Each row is a point. A path goes straight from each point to the next, and from the last back to the first. The post is the endless flat space through its rows: a point in 2 columns, a line in 3, a plane in 4, and so on, so that a path can go around it. Count how often the path circles the post. Going back the other way cancels.
(in the rows, 128 means zero)

Post (1 x 2)
[[109 115]]
Path (19 x 2)
[[132 116]
 [118  61]
 [ 97  96]
 [ 54 154]
 [ 87 138]
 [ 75  67]
 [125  50]
 [135 109]
 [116 174]
 [101 154]
 [121 138]
 [144  43]
 [104  77]
 [ 74 123]
 [ 99 157]
 [151 181]
 [124 210]
 [ 99 159]
 [119 137]]
Times around: 1

Post (3 x 4)
[[117 167 160 163]
 [198 122 111 133]
 [148 139 133  97]]
Path (31 x 4)
[[170 104 187 148]
 [191 119 146 103]
 [163 139 178 182]
 [147  82 132  62]
 [111 147  86 112]
 [171 146 102 130]
 [121 188 133  34]
 [230 123 161 145]
 [175  99 205 232]
 [172 135 170 104]
 [167 174 152  98]
 [155 139 201 165]
 [ 71 110 193  82]
 [149 125  97 152]
 [153 143 105  91]
 [169 158 119  93]
 [159 145 147 113]
 [209  96 137 154]
 [102 124 143 143]
 [128 148 100 108]
 [130 183 122  94]
 [158 157 129  84]
 [132 149 188 172]
 [146  89 176 114]
 [154 130 108 182]
 [107 165 127  67]
 [163 172 117 105]
 [203 174  75 215]
 [154 175  94 127]
 [163 188 123 178]
 [198 118 170 123]]
Times around: 4

Post (8 x 9)
[[ 98 174 102 147 139  80  60 108 106]
 [133  10 104 199  76 179 105 143 119]
 [141 111  71 135  71  96 158 114  90]
 [ 92 127 153 130 126 118  98 111 128]
 [131 129 151 115 117 102 108 147 121]
 [116 130 153 134 126 121 170 149 130]
 [154 146  88 100  98  91 170 118 134]
 [149 137 167 132 144 159 195 114 112]]
Path (27 x 9)
[[162   7 114 152  44 125 104 133 134]
 [ 97  96  80 197  86 100 117 175 141]
 [ 98 174 123  88 127 133 168 129 175]
 [153 129 111 155 144 152 153 145  69]
 [ 80  85 105 197 145 106 163 143 126]
 [ 86 106 143 196 122 104  35 112 103]
 [151 126 123 201 120 158 138 130  98]
 [118 151 130 120 124 128 188 138 132]
 [132  70 115  92 106 122 150 167 172]
 [169 100  93  98 125  92 103  58 141]
 [156  78 151 185  91 128  49 129  40]
 [165  51  79 146  50 105 108 138 140]
 [ 91  85 172 189 147 164 107 117 113]
 [152 158 160  60 154 117 211 127 155]
 [ 96 175 181  97 167  97 115 101 176]
 [173  88  53 159  62 116 104  93 100]
 [ 92 123 136 104  70 116 102  79  88]
 [ 68 135  63  90 101  93  83 141 167]
 [102  70 114 149 118 105 165 128 114]
 [136 140 119 124 117  32  99 132 173]
 [111 140 152 155 106  90 109 138 124]
 [170 105  94 173 106 139 172 101  98]
 [211 145 124  46 105  51  93 123 144]
 [199 129 155 123  84 107 240 186 119]
 [162 221 123  94 137 121 189 125 149]
 [ 94 185 113  99 139  91 130  96 106]
 [ 94 137 104 101 152  71  99 129 174]]
Times around: 4

Post (13 x 14)
[[134 110 120 133  87 104 109 132 146 105 175 153 122 109]
 [146 135 101 130 166  93 122  88 146 139 120 158  74 176]
 [ 78 118 137 155 167 134 168 131 124 133 143 146 174 102]
 [104 118 115 130  91 125 116 149  75 153 146  81 100 137]
 [127  65 133  81 181 166 123 151 155 119 147 132 131 183]
 [ 95  94 118  91 158 147 133  84 154 106 189 113 119 149]
 [138 130 145 139 152  87 160  82 105 148 143 114 153 115]
 [131 160 156  90 158 189  75 126 148 136 127 131 155 150]
 [ 91 101 115 111 137 103 116 116 141 106 185 194 168 159]
 [152  73  48 130 118 126 130 117  97 128 166  82 116  83]
 [141 164 136 131 149 121 112 135  88 110  97 111 124 114]
 [177 131  74  85 104 135 148 143 127 119 131 155 152  65]
 [104 116 137 107 129 131  74  90 116 146  91 149  82  99]]
Path (24 x 14)
[[165  79 112 139 127 113 135 164 133 115 201  78 104 100]
 [110  81  47 101 193 164  86  83 121 116 187 120  37 168]
 [123  80 127 167 115 165 147 132  88 194 111  82  98 102]
 [131 113 110  89 157 171  92  76 171 109 116 178 203  85]
 [ 95 158  62 153 102  85 116 108  96 176 195  58 102 168]
 [ 39 111 113  68 113 177 143 148 127 150 171  80  30 173]
 [135 118  89  95 170 120 132  57 124 136 167 121 191  97]
 [ 77 177 103 196 151 102 100 119 107 124 130 153 111  57]
 [123 126 170  98 137 135 134  93 108 172 136 138 161 110]
 [147 154 174 123 135 155 126  82 124 107 159 127 195 147]
 [ 93 124  91 143 117  97 146 119 154  56 147 103 115  63]
 [150  69 136  51 123 165 157  61 174 106 146 113 143  94]
 [100 114 133  55 160 168  82  63 133 110  95 201 125 134]
 [121 112 162  65 143 157   7  43 124 133 180 165 120 114]
 [ 97 147 121 120 143  96 142 116 112 124 151 132  89 149]
 [149 130 136 107 115  98 137  63 127 132 158 108  60 128]
 [ 82 128 134 168 125 129 127 121 127 124 151 118 114 144]
 [140  98 164 133  90  90  76 150 150  80 164  88  73 203]
 [125 147  47 159 163  74 134 132 124 127 165 138 126 145]
 [107 104 127  52 135 165  69  91 123  82 181 118  78 143]
 [102 120  85 162 157 164 129 102  89 117 178 116 170 138]
 [146 118 146 119  95 150 138 106 201  78 160 109 106 141]
 [160  53 108 172 182 161 135 135 173 156 132  99 135 152]
 [116 104 103 111 154 153 135 196 105 176 113 150 186 156]]
Times around: 3
